Each row is a point. Each copy is the shape, with its points in the same order, stretched, turned, moved and blurred by noise. Is it also mirrored, or only turned?

Shape (8 x 2)
0.32 0.63
-0.87 0.41
-0.21 0.71
0.33 -0.23
-0.18 -0.52
0.21 0.41
-0.04 -0.22
-0.14 -0.40
Copy 1 (8 x 2)
-0.49 0.55
0.58 0.50
-0.06 0.65
-0.38 -0.16
0.12 -0.36
-0.36 0.37
-0.01 -0.17
0.06 -0.31
Copy 1 is: mirrored
Copy 2 (8 x 2)
-0.63 0.46
0.73 0.52
-0.09 0.62
-0.29 -0.36
0.33 -0.55
-0.42 0.24
0.11 -0.31
0.27 -0.45
Copy 2 is: mirrored
Copy 3 (8 x 2)
0.03 0.61
0.82 -0.28
0.43 0.27
-0.41 0.17
-0.23 -0.46
0.06 0.36
-0.05 -0.14
-0.21 -0.28
Copy 3 is: mirrored
Copy 4 (8 x 2)
0.02 0.86
0.74 0.07
0.42 0.62
-0.41 0.24
-0.18 -0.25
-0.03 0.66
-0.14 0.06
-0.15 -0.15
Copy 4 is: mirrored

Shape (9 x 3)
0.52 0.16 0.24
-0.67 0.40 0.38
-0.06 0.18 0.40
0.19 -0.67 0.50
0.04 -0.10 -0.24
-0.58 -0.42 -0.47
0.09 0.34 0.04
0.25 -0.27 -0.54
-0.24 -1.01 -0.16
Copy 1 (9 x 3)
0.36 -0.20 0.41
-0.62 0.40 0.52
-0.10 0.08 0.54
0.65 0.59 0.31
0.05 0.07 -0.07
-0.20 0.63 -0.29
-0.23 -0.10 0.23
0.21 0.04 -0.32
0.59 0.83 -0.37
Copy 1 is: mirrored
Copy 2 (9 x 3)
0.15 -0.45 0.24
-0.83 0.04 0.03
-0.31 -0.22 0.30
0.24 0.39 0.72
0.22 0.01 -0.19
0.09 0.67 -0.54
-0.19 -0.39 -0.06
0.55 0.08 -0.36
0.38 0.90 0.05
Copy 2 is: mirrored

Shape (7 x 4)
0.68 -0.47 -0.14 1.02
-0.49 0.24 0.36 -0.05
-0.22 -0.07 -0.02 -0.24
0.25 -0.86 -0.10 -0.15
0.11 0.08 -0.08 -0.43
-0.43 0.01 0.09 0.09
-0.30 -0.34 -0.69 -0.16
Copy 1 (7 x 4)
-1.25 -0.21 0.52 0.03
0.32 0.05 -0.48 0.42
0.28 0.15 -0.29 0.05
-0.20 -0.22 0.29 -0.57
0.37 0.53 0.06 0.11
0.10 0.01 -0.44 0.17
-0.21 0.26 -0.41 -0.50
Copy 1 is: mirrored
Copy 2 (7 x 4)
0.52 0.47 1.00 0.80
-0.74 0.08 -0.22 0.07
-0.12 -0.26 -0.20 -0.07
0.41 -0.77 0.52 0.26
0.08 -0.18 -0.07 -0.36
-0.37 -0.09 -0.19 0.29
0.60 -0.47 -0.37 0.30
Copy 2 is: only turned
Copy 3 (7 x 4)
-0.17 -1.05 -0.38 0.44
-0.36 0.42 0.41 0.09
-0.16 0.33 0.14 -0.22
-0.31 -0.38 0.03 -0.62
0.16 0.40 -0.02 -0.48
-0.41 0.35 0.23 0.16
-0.53 0.22 -0.60 -0.30
Copy 3 is: only turned
Copy 4 (7 x 4)
1.32 0.25 -0.04 0.21
-0.38 0.20 -0.03 -0.50
-0.27 -0.19 -0.13 -0.06
0.43 -0.85 -0.06 0.33
-0.37 -0.20 0.08 0.25
-0.12 0.16 -0.22 -0.35
-0.17 -0.32 -0.74 0.26
Copy 4 is: mirrored

Shape (12 x 6)
0.21 -0.28 -0.54 -0.78 -0.27 -0.65
-0.31 0.12 0.10 -0.85 0.12 -0.08
0.07 -0.47 0.36 0.31 0.27 -0.44
-0.28 0.50 -0.29 0.19 0.05 -0.29
-0.38 0.31 -0.69 0.35 -0.74 0.53
-0.35 0.33 0.20 -0.39 -0.06 -0.40
-0.29 -0.46 0.29 -0.38 0.03 -0.27
-0.08 -0.34 -0.12 -0.64 0.21 0.54
0.26 0.29 -0.02 0.18 0.09 -0.53
0.01 0.64 -0.41 -0.19 -0.66 0.39
-0.28 0.50 -0.02 0.33 -0.60 -0.33
0.51 0.28 -0.61 -0.53 -0.34 0.23
Copy 1 (12 x 6)
0.69 -0.04 0.35 -0.20 -0.77 -0.79
0.05 -0.31 0.14 -0.83 -0.36 0.03
-0.08 0.18 0.79 0.26 0.12 -0.17
0.29 0.50 -0.07 -0.38 0.28 -0.14
-0.05 0.68 -1.18 0.08 -0.12 -0.20
0.02 0.14 0.24 -0.71 -0.14 -0.07
-0.32 -0.20 0.51 -0.22 -0.27 -0.32
-0.16 -0.61 -0.24 -0.06 -0.17 -0.05
0.62 0.41 0.43 -0.01 0.03 -0.04
0.35 0.47 -0.88 -0.22 -0.45 0.20
0.11 0.90 -0.17 -0.31 -0.17 -0.05
0.78 -0.02 -0.53 0.04 -0.61 0.00
Copy 1 is: only turned
Copy 2 (12 x 6)
-0.69 -0.04 0.01 -0.31 -0.50 0.71
-0.11 0.07 0.24 -0.68 0.37 0.71
-0.30 -0.25 0.27 0.62 0.23 0.19
-0.12 0.70 0.33 0.18 0.01 0.02
0.35 0.60 -0.73 -0.16 -0.47 -0.42
-0.20 0.31 0.45 -0.41 0.29 0.09
-0.39 -0.26 -0.03 -0.22 0.34 0.36
0.21 -0.18 -0.34 -0.38 0.27 1.09
-0.23 0.31 0.68 0.31 -0.10 0.13
0.49 0.46 0.03 -0.60 -0.41 -0.11
-0.06 0.49 0.32 -0.12 -0.16 -0.69
0.25 0.15 0.11 -0.47 -0.63 0.68
Copy 2 is: mirrored

Shape (11 x 8)
-0.27 -0.20 0.08 0.22 -0.42 0.59 -0.01 -0.20
-0.19 -0.03 -0.38 0.14 -0.12 -0.05 -0.16 0.04
-0.27 -0.75 0.35 -0.63 0.27 -0.34 -0.28 0.23
-0.91 -0.50 0.47 -0.58 0.41 -0.31 0.15 0.19
-0.41 -0.95 0.47 -0.31 0.24 -0.56 -0.04 -0.42
0.33 0.29 -0.36 0.22 -0.37 -0.10 0.27 -0.14
0.30 0.27 -0.12 0.35 0.01 0.52 0.45 -0.06
0.59 -0.07 -0.22 -0.30 0.90 -0.50 -0.79 -0.34
-0.32 0.56 0.22 -0.01 -0.59 0.29 0.23 -0.29
0.52 0.43 0.14 0.32 -0.43 0.29 0.07 0.26
0.42 0.12 0.03 0.43 0.76 -0.64 -0.67 0.01
Copy 1 (11 x 8)
0.00 -0.24 -0.24 0.22 -0.52 0.69 0.55 -0.21
-0.18 0.16 -0.28 -0.12 -0.24 0.02 0.17 -0.19
-0.09 -0.76 0.43 -0.96 0.00 0.18 -0.08 -0.48
-0.75 -0.65 0.58 -0.50 0.39 0.50 0.32 -0.44
-0.35 -0.62 0.59 -0.54 -0.07 0.18 0.05 -1.16
0.33 0.36 -0.10 0.28 -0.24 -0.42 0.37 -0.02
0.41 0.23 -0.15 0.63 0.15 0.06 0.35 0.21
0.19 0.31 0.11 -0.56 0.20 -0.14 -1.33 -0.46
-0.06 0.23 0.52 0.44 -0.54 0.49 0.70 0.29
0.43 -0.14 0.00 0.46 -0.49 -0.16 0.15 0.66
-0.38 -0.10 0.06 0.01 -0.02 -0.54 -1.13 -0.10
Copy 1 is: only turned
Copy 2 (11 x 8)
-0.19 0.26 0.24 -0.11 -0.28 0.48 -0.07 -0.11
0.04 -0.01 -0.15 0.28 0.06 0.04 -0.09 -0.17
0.61 -0.71 0.25 -0.12 -0.30 -0.27 -0.29 0.25
0.41 -0.65 0.31 -0.14 -0.57 -0.64 0.28 0.14
0.17 -0.84 0.28 -0.24 -0.22 -0.05 -0.09 0.76
-0.20 0.57 -0.38 0.16 0.14 0.15 -0.25 0.27
0.00 0.86 0.00 -0.17 0.22 0.20 0.10 0.08
0.42 -0.41 0.00 -0.28 1.02 -0.30 -0.66 0.00
-0.61 0.60 0.09 -0.14 -0.45 -0.13 -0.18 -0.03
-0.05 0.93 0.15 0.25 -0.05 0.13 -0.44 0.17
0.33 -0.13 0.34 0.49 0.88 -0.38 -0.36 0.22
Copy 2 is: mirrored

Shape (14 x 9)
0.27 0.31 0.08 -0.53 -0.12 -0.11 0.17 0.36 -0.31
-0.91 -0.49 -0.26 -0.06 0.37 0.00 0.15 0.67 0.38
0.21 -0.06 -0.31 -1.56 -0.24 0.54 -0.17 -0.42 0.34
-0.33 -0.44 0.83 0.39 -0.27 0.24 0.27 0.16 0.56
0.25 0.57 -0.22 0.24 -0.10 0.47 0.27 0.65 -0.73
0.13 0.28 0.44 -0.19 -0.27 -0.09 -0.03 0.47 0.54
-0.12 -0.36 0.15 -0.63 -0.36 -0.09 0.27 -0.19 0.54
0.41 0.06 -0.38 0.36 0.20 -0.22 -0.06 -0.25 0.59
0.14 0.53 0.75 -0.09 -0.12 -0.15 -0.11 0.17 0.28
-0.20 -0.43 0.09 0.50 -0.22 1.30 0.53 0.66 -0.70
0.28 -0.09 0.01 0.51 0.42 0.19 0.46 -0.80 0.09
0.30 -0.34 -0.02 0.33 0.25 0.07 0.21 0.52 -0.17
0.05 -0.09 -0.11 -0.50 0.16 0.50 -0.25 0.50 -0.44
-0.11 -0.38 -0.14 0.46 -0.17 -0.21 -0.25 -0.51 0.29
Copy 1 (14 x 9)
0.29 0.01 -0.19 -0.54 -0.29 0.26 -0.13 0.42 -0.45
-0.66 -0.30 -0.93 0.40 -0.04 0.21 -0.89 -0.25 0.28
0.67 -0.15 -0.23 -0.64 0.48 1.18 -0.18 -0.72 -0.51
-0.95 -0.40 0.24 0.38 -0.21 0.01 0.25 -0.44 0.17
-0.03 0.96 -0.37 -0.03 -0.44 -0.03 0.32 0.94 -0.37
0.28 -0.37 0.22 -0.22 -0.23 0.36 0.05 0.20 0.14
-0.11 -0.54 -0.14 -0.33 0.08 0.35 0.04 -0.81 -0.23
0.50 -0.12 -0.15 0.09 0.23 -0.27 0.35 -0.07 0.12
0.20 -0.11 0.57 -0.26 -0.16 0.07 -0.04 0.39 0.03
-1.27 0.82 -0.70 0.84 -0.40 0.18 0.52 0.28 -0.44
-0.33 0.26 0.05 0.13 0.56 -0.63 0.57 -0.11 -0.40
-0.16 -0.13 -0.59 0.47 -0.33 -0.10 0.09 0.26 -0.35
0.16 0.32 -0.44 0.31 -0.24 0.57 -0.49 0.21 -0.47
0.00 0.06 -0.11 0.49 -0.04 -0.31 0.24 -0.78 -0.05
Copy 1 is: only turned
Copy 2 (14 x 9)
0.34 -0.15 -0.55 -0.24 -0.17 0.33 0.38 0.37 0.13
-0.82 -0.40 0.39 -0.17 0.10 -0.13 -0.31 0.09 0.40
0.36 0.46 -0.71 -0.22 -0.17 -0.70 0.40 -0.31 0.68
0.13 0.03 1.04 -0.52 -0.14 -0.08 -0.24 -0.68 0.21
-0.14 -0.20 -0.64 -0.31 0.00 0.71 0.42 -0.27 -0.47
0.40 0.14 0.09 -0.42 0.21 0.32 0.01 -0.08 0.43
0.32 0.22 0.28 -0.17 -0.42 -0.27 -0.04 -0.06 0.65
0.23 0.22 0.11 0.60 0.23 0.31 0.15 -0.09 0.15
0.59 0.24 0.20 -0.42 0.23 0.29 0.32 0.15 0.16
-0.57 -0.51 0.14 -0.68 -0.29 0.14 0.04 -1.35 -0.50
0.19 0.12 0.39 0.53 -0.25 0.05 0.70 -0.32 -0.17
0.01 -0.67 -0.05 0.11 0.02 0.38 0.04 -0.18 -0.09
-0.06 -0.44 -0.60 -0.33 0.16 -0.09 0.19 -0.17 -0.08
0.17 0.28 0.57 0.41 -0.05 -0.15 -0.38 -0.14 -0.14
Copy 2 is: only turned
Copy 3 (14 x 9)
-0.26 -0.13 -0.45 0.02 -0.23 -0.62 0.12 0.28 0.04
-0.81 -0.03 0.71 0.43 -0.31 -0.06 0.14 -0.10 0.32
-1.42 -0.19 -0.91 -0.30 0.46 -0.16 -0.53 -0.63 -0.13
-0.13 -0.54 -0.15 0.76 -0.24 0.41 -0.08 -0.10 -0.06
0.20 0.41 -0.31 -0.32 -0.98 -0.16 0.58 0.75 0.18
0.16 -0.28 -0.34 0.32 -0.43 -0.40 -0.33 -0.16 0.25
-0.75 -0.61 -0.35 0.38 0.35 -0.18 -0.07 -0.59 -0.09
0.50 -0.03 0.31 -0.19 0.07 -0.07 -0.08 -0.37 0.13
0.35 -0.05 -0.46 0.49 -0.20 -0.38 -0.35 0.20 0.12
-0.66 -0.05 -0.30 -0.06 -1.07 0.89 0.73 0.66 -0.11
0.22 -0.11 0.01 0.08 0.60 0.57 0.30 0.20 -0.12
-0.05 -0.29 0.31 -0.11 -0.45 -0.01 0.16 0.42 -0.06
-0.80 0.18 -0.13 -0.19 -0.47 -0.14 -0.15 0.34 -0.19
0.08 0.11 0.29 0.31 0.09 0.14 0.08 -0.49 -0.46
Copy 3 is: mirrored
